Each row is a point. Before rounding, the points of a table are all equally far from one centre. They may lie mostly on one side of it. Where is the centre, to within rounding?
(in the rows, 128 means zero)

Points (6 x 3):
[[144  99 117]
 [104 149 204]
 [106  78 143]
 [ 78 111 191]
 [141 104 171]
 [120 109 190]]
Centre: [ 99 145 137]

Points (13 x 9):
[[116 175 129 136 171  98  91 146 141]
 [191 116 149  79 200 101 102 120 161]
 [185 114 149 140 191  84 145  94 183]
 [185 153 146 159 183 147 118  93 161]
 [172 124 162 108 211  93 130  84 132]
 [171 131 170 197 150  97 108 100 158]
 [172  72 149 137 158 125 125  89 174]
 [220 137 105 107 138 135 103 116 164]
 [148 123 122 126 201 110 123 114 190]
 [171 175 169 133 172  55 129 112 155]
 [181 135 116 122 204 127 120  79 147]
 [163 116 133 121 145 118  86  79 185]
 [154  78 136 143 211  73 113 125 137]]
Centre: [170 125 137 132 151 101 119 130 132]

Points:
[[167 175 111 161 204 115 140 122 163  71 140 195  90 124 159 179 123 107]
 [130 158 150 103 167  90  94 145 126  92 148 193  66 113 136 165 146  36]
 [145 164 144 109 200  63  93 100 120  96 166 144  67  94 127 176 140  42]
 [139 161 160 123 203  65 152 114 142  93 121 199  86  95 141 143 134  91]
 [137 182 158 117 178  99 124 112 144 111 161 173  76  77  87 161 129  67]
 [162 146 166 126 173 100 171 109 102 143 150 199  76 162 136 147 126  53]
 [119 171 160 135 219 115 107 168 134  96 123 150  87  68 143 160 121  62]
 [173 147 119 120 170 132 127 114 144  76 192 115  69 136 152 136 160  75]
 [158 185 156 130 188  76 128 134 130 124 161 195 104 144 160 160 114  76]
 [110 201 103 113 168 118 113  81 130  97  99 179  78 124  97 196 101  72]
 [143 142 153  99 191  73 127 114 142 139 183 159  80 108 101 167 146  90]
 [103 118 138 123 187 111 132 123 152  76 127 162  35 132 155 147 139  87]
 [132 147 124 129 178  42 163 126 124  71 163 147  83 133 165 178 140  86]
 [131 194 131  96 197  67 110 130 138 108 118 161  75 104 161 150 157 126]
 [128 169 133 110 202 107 138 132 159  73 159 159 108 160 182 187 132 101]
 [172 173 152 118 159 100 111 143 108 103 156 182  56 165 181 162 151  93]
 [151 171 184 121 194  83 124 135  91  78 147 181  77 136 138 158 143 102]
 [111 155 152  99 171  73 105 137 141  59 154 124 115 134 167 180 183  77]
 [113 165 156 124 143  96 147  92 133  90 156 147  86 128 178 132 109 103]
 [127 161 129 157 157  92 147  77 171 108 147 168  75 130 135 155 101 111]
 [ 97 155 151 127 191 104 130 124 136 108 185 181  96 152 156 174 166  85]
 [141 168 184 135 148  76 131  99 176 108 138 172  84 120 118 171 103  76]]
Centre: [154 147 133 134 164 123 135 110 117 122 102 132 103 118 143 189 156  75]

Points (30 x 24):
[[116 106 131  99 163 189  88 159 103  90 163 155  95 129  88 128 102 100
  118  65 167 114  98  99]
 [ 96 102 117 121 139 155  86 142 101 126 198  94  97  97  79 131  94 109
  121  51 234 131  91 136]
 [113 168 116  90 114 176  93 152 108 125 157 128  58  92 105 143 110 118
  106 101 226 126 137 160]
 [102 143 108 118  88 189  75 141 122 134 146  44  83  75 104 122 106  89
  134  75 172 142 145  71]
 [ 99 110 139 121 108 185 109 166 107 119 206 114 105  99 111 151 106  89
   91 108 209 131 111 122]
 [ 84 145 121 131 166 218  77 142 159 116 173  91 118  84 125 159  87 135
  132 107 192  91 154  76]
 [106 142 154 109 149 171  86 170 109 130 129 134  88 112 131 108  84 125
  147  96 185 120  64  67]
 [126  99 136  94 180 140  69 139 117 140 121  76  92  75 106 124 105 187
  170  94 203  86 111 152]
 [ 92 134 101  96 132 190  88 122 174 158 154  74  86  89  96 131  84 138
   81 139 216 108 132  78]
 [ 87 136 129 136 146 198 117 181 168 128 165  62  83 112  78 147 101 118
  131  62 170 109 120  96]
 [ 90 126 126  72 136 216  77 155 121 102 135  83  90 112 110 165  73 105
  106 116 182 122 130 128]
 [104 115  99 127 146 180 141 148 107 155 138  72  61 132 118 132  97 102
  126  48 215 127 129 141]
 [ 73 169 133  76  98 164 104 123 147 117 129 104 104 134  88 170 106  93
  147  92 192 156 158  83]
 [ 91 111 108  82 109 180 101 149 166 133 150  88 120 121 130 173  88 121
  147  51 208 117 131  57]
 [ 77 105 133  83 147 182  82 151 130 131 143 105  80  73  88 180 134 111
  140  68 214 104 128 118]
 [ 51 125 154 101 119 197  90 133 127 107 155  85 102 117 107 170  66 127
  139  72 210 110 154  71]
 [ 71 100 115  81 114 195 122 131 136 157 157  53 106  93  82 149 108 129
  148 114 183 148 128  94]
 [105 122 108  71 141 181  65 140 108 157 141  95  77  83  95 188 102 175
  113 124 220 101 149 144]
 [100 121  93  92 131 161  84 124  80 186 128  80 104  94 137 147 140 156
  125  49 198 100 101  96]
 [121 129  80 112 146 195 109 146 137 121 193 102  77 129  89 203  69 138
  165 116 183 136 150 108]
 [ 87  78 129 100 116 213 122 146 116 111 138  52 131  96 109 157  89 126
  144  88 184 105 132  78]
 [108 138 117 144 164 168  91 127 111 164 187 112 139  49 120 150 109 149
  147 126 187  77 103  68]
 [ 72  98 111  78 139 200 122 147 165 147 145 104  88 114 123 126  73 112
  159  94 179 110 128 131]
 [ 65 146 109 119 156 206 117  80 107 179 115 120  66  88 127 127  80 146
  120 123 167 111 125 113]
 [106  92 104  99 151 198 109 137  82 124 134  98  61  90  92 153  90  98
   95 100 194  98  87 123]
 [ 71 164 133 116 152 209 126 152 130 109 129 122  98  92 141 184  77 122
  160  89 168 140 126  95]
 [ 92  88 122 142 161 202 100 153 141  89 170 114  91 108  92 135  96 114
   99 124 235 119 105 100]
 [ 96 128 120  98 122 203 116 130 110 144 162  64 105 149  84 146  90 106
  144  69 204 126 146 118]
 [ 84 112 111  96 134 198 138  96 191 130 127 134  59  90  94 145 101 145
  132  85 185  90 152 103]
 [ 96 148 100  98 144 207  86 151 109  80 129 131 122 122  84 140  75 112
  141  87 208 117  99  95]]
Centre: [110 112 110 149 124 123  92 129 126 127 126 114 106 105 107 149  88 147
 118 100 165 125 141 109]

Points (29 x 24):
[[ 86 231 112 200 107  92  85  97 117 144 116 109 172 109 131 129  86 159
  153 157 142 107 118  97]
 [113 197 178 142  86 146  44 132 154 129 130 168 126 130 177 137 159 185
  136 113 130 109 144 110]
 [105 135 154 120 118 125 133  25 183 164  83 161 167 156 146 182 100 146
  150 179 155 134 116 110]
 [ 52 166 144 157 103 135  73 104 145 146 126 108 178  89 187 146 152 183
  176 147 129 129 122  92]
 [ 82 172 171 118 125 103 111  95 127 164 101 160 181  69 140 136 105 227
  145 131 129 118 115 124]
 [ 65 177 179 141 103  95  85 108  91 145  85 118 112 119 140 168 154 152
  155 119 166  81 123 133]
 [ 92 149 190 126 138 129  83 100 138 171  94 139 192  76 158 108 126 167
  146 150 157  63 132 165]
 [142 199 167 153  92 131  87  91 107 156  75 124 193 106 156 149 120 197
  143 148 153 108 140 131]
 [ 62 176 166 114 134  64  76 161 117 144  46 182 115  74 166 165  83 133
  139 131 140 159 136 153]
 [ 95 244 158 118 142  54  66 129 133 143  61 156 138 105 168 143 120 158
  134 149 118 125 130 121]
 [ 99 220 192 139 119 162 118  96 165 185  72 149 153 107 145 168  88 152
  138 137 171 166 102  83]
 [ 98 177 153 136  67 114  59 158 111 141  88 198 216 143 157 122 119 138
  111 136 148  73 162 127]
 [116 214 136 143 132 134  91 110 157 112  43 125 158 156 111 156 121 176
  156 151 143  89 134 120]
 [106 220 139 121  97 143 107 107 153 196  96 147 189 149 184 138  71 161
  145 151 173  73 153 116]
 [ 93 200 146 135 111 138  85 112 138 121  88 163 185 125 153  98 111 214
  112 151 179 115 104  88]
 [ 86 203 125 111  97 126  97 121 137 154  97  91 192 100 165 136 121 194
  125 114 189 137 116 129]
 [ 73 179 107 140 100  99  54 146 118 132 100 131 154 103 177 156  84 197
  142 191 142  87  86  82]
 [114 213 102 112  82 105  99  90 167 143 106 180 122  94 169 120 164 179
  152 136  91  94 122 127]
 [ 65 163 127 162  84  99  78  95 146 106 151 105 141  85 124 126 108 201
  136 127 167 106 175 129]
 [ 93 207 151 133  80 158  72 134 110 161 133 123 103 168 139 159 147 177
  106 106 128  95 129 118]
 [ 80 176 186 155 112 123 104 107 111 160 100 167 186  60 166 168 120 176
  151 112 171 101 158 110]
 [114 227 160 144 103 114  67 126 128 156  53 136 118 149 145 161 111 179
  126 169 124  81  97 101]
 [ 42 212 159 139 131 151  84 121 115 134 106 128 176  93 137 120 119 204
   82 192 148 101 153 136]
 [ 97 218 134 113  78 141  88  58 193 168  79 167 152 102 182 166 117 149
  145 147 146  80 122 106]
 [ 95 164 200 126  78 109 106  54 161 131  97 116 146 110 163 148 125 192
  113 148 150 102 128  72]
 [ 83 215 144 125 114 119  80  41 111 161 114 124 193 128 116 152 119 167
  152 155 148 125 128 129]
 [ 92 194 166 188 127 125  75 118 124 127  69 138 138 108 159 129  72 189
  142 140 145  81 184  98]
 [ 79 149 159 176 170 110  79 109 144 137  92 164 154 129 163 160 151 203
  151 158 140 160 142 135]
 [125 209 123 115 108 131  54  82 140 138  95 118 157  96 129 102 162 193
  111 132 116  90 140 106]]
Centre: [103 151 129 124 109 126 107 130 142 151 114 149 134 107 136 138 105 116
 113 168 134 130 146 113]

Points (28 x 24):
[[ 82 166 142 138 125 167 100 156 160  92 122 154 125  82 132 107  60 148
  153 178 200 211 112 114]
 [ 88 183 147 119 167 144  81 166 143  79  85 126 123  74  94  97  54 141
  169 170 164 163 135 115]
 [ 60 175 121 140 142 160 131 144 134  95  84  79 159  72 113 122  83 143
  143 187 166 189 125 110]
 [103 161 141 124 150 170 116 131 145  75 121 111 151  78 109 110  88 157
  153 204 214 185 120 145]
 [ 93 161 101 161 124 183  85 147 159 114 101 109 125  62  99 145 116 151
  140 135 156 216 115 120]
 [118 153 102 117 135 177  72 147 170  98 115 123 130  53 134 150  59 132
  190 167 173 169 122 135]
 [107 157 158 134 163 160  98 178 157  75 120 140 157  77 114 121  77 147
  154 189 204 176 149 110]
 [117 148 126 155 175 177  79 151 132 110 102 110 138  89  90 149  50 154
  128 183 170 186 118 109]
 [ 83 166 122 124 111 165  90 176 152 108  85 134 130  98 124 157  91 176
  154 189 162 157 109 131]
 [ 97 158 139 108 179 155  76 177 159  89 112 132 115  78 122 154  57 140
  128 175 195 199 122 113]
 [ 64 165 151 152 138 173 113 149 178  91 107 121 136  88  99 161  76 124
  139 190 196 160 156 141]
 [ 95 164 132 148 169 188  94 157 142  99 102 137 120  84  90 143  55 142
  156 199 181 178 148 125]
 [103 162 143 129 145 195  98 130 185  86 100  87 128  67 124 159  61 128
  154 138 205 192 117 123]
 [105 155 111 140 163 182 101 172 158  89  94 120 141  50 115 122 101 154
  171 159 209 180 149 128]
 [101 133 120 177 151 162 103 150 147 115 114 107 163  64 128 134  52 144
  177 177 210 169 142 129]
 [107 160 123 165 156 177  98 123 177  93 110 113 146  83 112 136  89 129
  174 196 192 179 129  86]
 [101 180 146 149 147 150  95 141 117  91  81 152 119 104 127 112  48 133
  137 177 183 184 128 132]
 [ 99 149 127 157 129 171  89 125 157 112 109 115 112  62 131 129  44 118
  176 191 172 192  98 122]
 [ 65 151 112 137 175 175 109 131 138  95 122 109 128  35 132 132  81 166
  180 194 194 175 129 119]
 [109 159 127 152 134 130  84 135 165  90  97 150 152  47 137 137  70 148
  101 176 168 172 158 106]
 [105 158 109 137 163 166  70 128 135  93 106  96 154  66 149 163  82 171
  159 166 169 146 113 145]
 [109 169 119 138 166 165 122 128 163 101  86 140 111  43 119 159 116 139
  144 215 164 187 143 131]
 [118 181 137 142 137 189  95 119 140 104  99 121 133  86 105 124  52 139
  202 171 183 145 124 124]
 [ 81 143 146 132 131 149  65 166 163 101 117 111 145  73 121 116  77 141
  171 215 176 196 140 128]
 [ 68 154 174 128 161 174  82 166 163 108  78 102 114  55 160 108  92 135
  127 171 197 165 126 123]
 [114 162 109 117 131 172  75 157 159 108 126 132 132  59  78 128  82 153
  167 177 198 171 130  99]
 [ 98 196 146 127 145 172  69 166 173 107 107 129 137 110 146 141 103 131
  131 181 162 182 114 110]
 [100 186 127 148 129 166 100 147 155  76  70  86 101  96 143 143 107 123
  143 171 184 170 152 123]]
Centre: [103 132 150 117 153 139 126 122 156 137 125 113 111  94 129 125  94 154
 150 140 152 167 151 121]

Points, 29 rows:
[[ 43  93 110 123 142 102  97 139 152  94 104 199 203 118 204 135 119  92
  168 100 108 120  80 168]
 [ 86 119 178 128 129  90 101 100 203 148 100 196 184  99 165 148 116 102
  148  95 128 147 115 137]
 [110 143 171 107 122 164  77 124 128 112 116 183 174 121 164 143 148 141
  127 119  91  83  80 192]
 [ 99  98  70 121 120 147 100 142 165 113  65 195 186 127 176 134 119  92
  134 100 141 137  78 135]
 [118  79 114 104 116  95  62 151 195 107 142 178 186 153 204 129  97 117
  135 115 143 117  96 122]
 [ 85 125 125 173 147  78  61 129 161  77 142 167 148 112 179 100  72 102
  134 118 118 150  53 153]
 [ 58  80 151 130 148 124  72 161 198 141  88 185 185 131 209 156 118  97
  137 135 112 150 113 141]
 [ 78 116 131 148 125 110  71 131 148 113 124 185 243  80 134 122  79 128
  171  84  87  91  84 137]
 [ 50 102 114 121 136 123 127 127 168  63  93 200 186 135 164 102 104  99
  161 149 145 116  84 164]
 [116  95 123 108 127 140  82 131 159 110  82 208 220 104 202 128 120 104
  147  95 125 122  78 159]
 [117 111 107 120 142 149  97 158 160 113 124 218 154 166 188 147 117  84
  138 130 113 137 104 163]
 [ 39 144 158 128 111  81  63 125 170 134  94 211 193 117 165 156 104  86
  143 119  98 101 116 156]
 [100 116 119 117 148 156  79 120 181 120  48 179 188 142 201 120  96  85
  151 123 108 111 126 100]
 [ 66  49 151  94 123 101  92 137 162 125  97 176 201 106 177 142  88 166
  109 116 143 128 122 149]
 [130 114 130 113 155 144  86  86 152 108  86 160 138  71 185 155  90 130
  188 136 101  99 111  98]
 [109  90 117 164 120 113  84 101 168  90 142 203 188 105 167 125  76 135
  133  91  80 138 108 142]
 [ 97 125 133 168 165  99  94 119 178 149 139 201 212 117 203 155 106 123
  133 169 146 146  94 118]
 [106  94 160 104 132 151  87 130 185 107 122 120 193 118 169  98 116 135
  132 122 176  85  66 120]
 [115  96 166 162 115 101  91  88 174  86  97 176 171 152 221 160 121 125
  120 127  84 120 109 136]
 [ 98  97 121 119 175  59  66 156 151 114 109 214 189 113 210 144 129 106
  157 121 108 109  87 112]
 [ 54  63 167 109 106 114  98 106 163 133 103 198 212 160 164 135 127  96
  115 126 148  82  97 109]
 [ 95  91 140 112 173  99  85 114 156  91 114 224 164 137 185 135  82  84
  129 124  81 120 119 187]
 [ 50  85 135 106 157 122  74 125 202 120 112 195 193 148 172 118 109 146
  129 125 125  85 104 178]
 [124  98 154 138 150  80 121 143 173 118 122 145 216 115 191 151 131 147
  163  87 110  71  94 132]
 [ 96  90 162 116 157 122  98 129 161 102 149 218 166 116 146 200 109 110
  121 127 141 115  83 136]
 [113 110 126  99 127 113  75 146 129  82 110 162 216  96 197 116 103  82
  159 135 142 124 160 120]
 [ 89 106 107 130 188 101 104 154 163 107 100 192 227  99 167 155 131  87
  105 104 131 118  82 146]
 [121  90 176 120 116 152 143 137 140 162 100 170 187 158 178 124 118  65
  117 131 103 145 132 165]
 [ 84  47 133 101 118 107  75 112 116 119 123 176 138  93 189 204 117 138
  124 146  88 139 102 152]]
Centre: [102  98 133 132 139 102  83 117 128 133 102 140 179 134 138 134 108 111
 145 152 109 118  91 141]

Points (28 x 24):
[[ 77 118 135 201  80  72 133 166 150 195 112 135  83 163  91 147 118 123
  141 130 187 154 177  99]
 [ 76  85 141 185 111 133 129 176 170 154  53 144  95 161  70 111 116  83
  122 132 132 179 176 109]
 [ 66 110 126 168  75  98 174 144 162 172  87 140 123 136  83 171 138  84
  164 105 176 154 133  81]
 [ 81 152 130 145  94 100 136 146 154 177  89 142 139 157  83 132 123 110
   80  96 171 173 140  74]
 [ 80  96 112 187  45 116 132 203 159 145  96 148 139 172 116 155 160  83
   80 112 171 173 129 114]
 [ 74  95 148 174  48  89 154 177 142 160 117 117  98 156  80 138 116 118
  146  98 169 191 178  52]
 [ 68  85 134 195  70 129 131 158 157 165  82 135 102 173  83 110 157  96
  117  85 100 179 158  95]
 [ 93  78 136 159  87 119 152 172 117 153  94 177 153 133  83 146 127  96
   98  78 170 185 163  99]
 [ 53 118 161 207 103 103 139 137 123 167  96 168 109 157 105 160 110  85
  132  75 146 167 191  88]
 [102 115 128 155  66 126 186 154 182 165 126 170  79 144 142 156 131  89
  136  84 125 110 155 119]
 [ 98  92 100 152  63 127 137 146 157 177  95 138 153 110  85 137  81 133
  134  74 169 172 189  86]
 [ 66  96 171 132  70 115 136 173 161 124  61 141 101 137 139 152 124 124
   99 134 164 132 169 142]
 [ 87 126 142 188  82 113  95 180 176 190  89 179 116 160  75 132 142 136
   97  99 143 151 167 101]
 [ 58  99 125 196  26  65 135 166 165 153 102 117 129 169 106 119 176  89
  111 111 151 145 150 118]
 [ 85  84  97 177  73 103 147 192 152 141  89 126 120 168  99 109 147  63
  108  66 169 133 152 114]
 [ 93 112 131 162  37 100 123 181 178 156  72 133  85 118 120 190  99 113
  119 103 151 178 156 136]
 [ 77  97 113 210  67 124 110 164 157 122  85 171 108 140  80 132 160 114
  100  88 177 114 160 119]
 [ 71 115 109 192  56  69 181 196 127 152  95 104 133 106  96 135 151 111
   81 123 169 134 174 109]
 [ 40 130 158 197  80  85  92 147 169 177  85 124 139 191 105 140 133 109
  110 119 132 150 172 104]
 [ 80 111 171 202  89 111 103 155 130 155  50 157 121 132  79 125 113  64
  139  77 123 139 164  80]
 [ 89 152 113 189  56  95 130 191 135 151 101 154 102 155  83 139 105 121
  142 106 180 128 158 102]
 [ 48 109 106 171 110 102 119 169 174 190  87 131 100 147  62 133 136  91
  110  92 165 143 148 102]
 [ 76  85 137 178  82 125 140 182 118 164  79 141 125 136  65 115 133 118
  122  87 182 145 179  67]
 [ 63 107 164 200  84 152 114 152 175 125 130 106  76 147  69 146 160 108
   98 119 142 142 186 130]
 [ 61 109 124 166  98 174 112 152 111 149  72 145 109 159 115 110 125 118
  125 124 150 130 155 119]
 [105 154 127 146  72 107 176 226 138 137 109 112 110 129  91 156 105 105
  110  90 149 143 141  82]
 [ 85 132 115 181  93 102 157 208 150 160 100 184  83 119 109 127 147  99
  145  86 167 131 160 140]
 [ 76  56 148 175  74 112 136 150 154 150  88 149 111 148  89 163 139  98
  112  93 163 130 150 138]]
Centre: [102 109 121 172 100 105 106 166 164 130 127 128 128 104 143 137 142  89
 126 131 130 152 179  73]

Points:
[[117 135  89 118 108 203  79 129 155 101 114  94 183 106 153 112 111 110
  112 121  54  93 171 102]
 [145  68 106 141  72 153  57 158 131 159 105 134 193 100 159 123 135  98
  103 147  52  76 164 157]
 [140  96  61 144 102 146  70 153 170 154  82 126 193 116 180  72 137 115
  115 123 106  81 165  94]
 [112  97 104 146 127 157  60 132 137 130  76 130 174 117 138 100 115 125
   93 117  51  53 169 136]
 [105  68 110 130 112 137  58 151 119 131  83 126 184 109 155  88 117  73
  102 142  71  84 174  67]
 [172 105  64 118  80 129  56 125 149 140 125  85 157  77 134  94 147 107
  109 117  88  83 159  93]
 [117  90  75 182  52 172  82 120 144 119  71 137 151 109 128 110 150  91
  103 130  70  66 152 102]
 [139 110  78 144 103 139  70 145 124 131  61 132 186 152 128 113 160 131
   66 134  58  73 149 103]
 [143 103 101 121  42 106 117 143 171 176 120 142 207 144 148 101 126  59
  124 154  72  98 147  88]
 [134 105  90 118 122 153  63 143 149  96  73 132 159 162  99  85 147 120
  123 126  71  81 166  80]
 [106  96  85 127  98 121  66 141 156 158  77 123 205 132 157 116 182  85
  125 133 111  66 111  93]
 [144 127 112 146  95 105  48 151 101 127 114 125 179  72 163  98 161 124
  119 131  44  67 171 116]
 [140  92  99  88  85 126  80 134 119 141  82 126 155 153 121  97 159  84
  100 145  28  76 141 113]
 [133 106  93 114  44  94  74 138 142 120  81 112 185 127 126  66 120 109
  107 125  98  67 156  81]
 [112 112  56 115  86 128  93 140 149 134 117 112 180 117 127 104 120  69
   95 157  67  45 150  81]
 [144 127  88 130  78 121  62 151 170 145 105 147 178 107 160  91 135 112
   55 145  81 110 156 101]
 [111 118  61 140  78 120  69 137 114 133 100 103 177 139 141 131 140  77
   92  79  53  82 173 124]
 [141  95 105 152 133 138  76 107 115 129  87 110 212 137 160  80  89 142
   83 119  80  74 170  98]
 [126 125 104 135 107 141  64 139 174  97  51 148 160 116 142  82 145 117
  109 115  61 111 165 100]
 [144  84  79 130  90 129 111  86 102 120  73 146 191 136 163  57 130 107
   93 129 105  56  95 116]
 [120 120 100 131  70 132  80 142 137 164  76 101 171 109 153  88 137 114
   90 117  39  84 139 109]
 [143 120  90 116 103 161  71 148 160 118  50 119 155 142 153 126 134  89
   86 150  60  53 123  98]
 [122 109 107  98  84 122  43 135 162 111  84 141 185 123 124 136 141  80
  107 168  61  70 180 107]
 [137  73  96 140 111 176  55 151 158 109  72 122 162 111 148 108 159  88
   95 156  67  79 170 111]
 [151 113 110 133 101 121  66 133 134  99  82 126 188 114 123 104 124  76
   85 115  50  46 144  79]
 [121  92  99 104  89 122 102 121 153 137  54 136 194 122 180 123 151 110
  114 119  47  69 113 109]
 [129  88  83 141 109 137  71 137 168 159  84 149 161  94 193  84 147  64
  103 148 101  56 158 112]
 [152 109  73 154 109 166  62 143 148 101  78 109 164 115 174 111  94  99
   72 144  63  71 146 110]
 [128 121 100 163 113 133  43 150 156 117 124 103 199 143 175 101 148 140
  104 125  79  64 153 137]
 [117 111 111 169  83 112  81 133 152 133  83 109 170 134 153  83 155 154
   67 135  72  87 148 102]
 [119 106  67 143  90 145  51 147 165 106  63 119 161 110 134 106 125  92
  103 116  91  69 151  80]]
Centre: [149 123 118 139 102 131 120 128 111 123 109 132 156 129 150 131 128  97
 134 141 120 100 154 122]

Points (31 x 24):
[[143 108 145  44  86 128 187 161 184  84 118 132  91  98 162 147  88 166
  177  70 136 101 128 129]
 [121 112  97  79 120 136 199 135 174  84  97 136  76 111 130 185 110 166
  161  84 137  82 134 132]
 [140 105  81  75 158 134 191 143 175  62  97 142 122  87 131 149  96 124
  144  45 136  93 119  80]
 [163  74 118  46 121  96 167 148 197  65 105 138 108  96 141 178  65 130
  138 104 163  93 139 120]
 [166  86 114  63 178  94 200 128 191  94  93  99 138 117 121 133  84 157
  160  83 152 110 163 117]
 [132 101 103  60 151 119 181 150 192  89 108 143 111  98 200 177 102 136
  159  95 121 104 130  74]
 [139  78 110  72 116 149 187 139 192  77 111 105 112 117 106 180  66 141
  141  87 165  91 151 108]
 [113  96 153  94 125 144 202 153 208  96 121 134 126  98 173 176  58 142
  136  93 137  81 136 167]
 [151 106 123  37 132 152 182 167 186  68  95 113 144 102 138 180 103 148
  176  90 136  89 136 117]
 [185 121 108  93 138 149 186 151 174  84 141 139  97  88 142 202 104 121
  131  72 123  91 145  92]
 [162  85  88  62 109 118 196 148 177  95 128 133 140 111 171 174  70 157
  137  86 148  69 150 121]
 [131  81 102  67 136 133 170 151 172  83 102 136 108  87 122 173  90 147
  126  69 118  62 159 109]
 [133  79 103  99 128 117 168 154 193  69 122 140 113 114 133 193 103 148
  127  67 132  92 147 125]
 [183  96  98  66 137 126 144 123 166  94 137 126 102 111 149 196  78 162
  154  67 116  93 148 117]
 [146 112 121  77 114 134 201 125 161  50  92 142 139 116 124 191 115 132
  151  69 133  72 130 123]
 [152 136  83  68 107 139 174 113 190  96 109 109 121  61 139 176  72 137
  163  78 120  89 163 120]
 [162  91 127  49 132 149 169 133 150  44 124 113 116 128 132 190  85 157
  146  90 123  91 129 116]
 [213  96 139  95 123 106 157 134 190  71  86 111 146 130 125 171 109 160
  177  89 163 104 126 121]
 [140 100 112  76 117 120 212 153 203  79 103 123  98  77 140 167 107 156
  174 134 126  85 154 126]
 [160 107 113  59 104 123 191 169 193 111 105 141 134  88 172 172 105 153
  139 115 151  92 156  88]
 [175  97 121  76 135 146 191 119 165  78 127 110  84  78 148 194  97 155
  144  64 144 134 139 123]
 [140  92  99  57 134 127 196 164 204  81 132 134 124  91 145 168  96 129
  160  76 142  59 129 147]
 [156  82  94  76 123 159 187 136 191  55 118 139 115 112 124 156  69 149
  141  99 150  76 152 115]
 [144  89 112  84 111 139 173 179 190  75  97 140 120  77 126 169  76 128
  196 124 139  85 167  90]
 [155  87  93  70 146 157 172 115 180  73  88 127 104  93 143 179 119 167
  147 100 119  87 136 112]
 [159 111 117  44 148 140 161 113 194  70 103 115 124  89 157 159  87 157
  149  92  99  88 156 107]
 [118  98 110  64 110 140 181 117 194  89  98 131  88 109 113 164  77 149
  151 104 155  68 152 117]
 [172  92 137  96 121 146 187 158 197  87 120 155 111 119 151 150 104 128
  165 112  79  73 178 120]
 [151  90 115  61 174 123 191 142 169  47 121 126  94  97 144 145  94 158
  148  78 139  72 151 114]
 [163 100 141  51 122 129 190 152 174  81 103 121 127  96 133 170 132 170
  141  81 145  89 142 102]
 [150 117 124  58 137 137 176 132 200  83 110 136 151  85 111 171  78 131
  146  73 141  71 159 116]]
Centre: [152 112 127 110 133 124 162 143 140 109 104 113 120 104 151 131  84 109
 155 109 136 106 117 130]
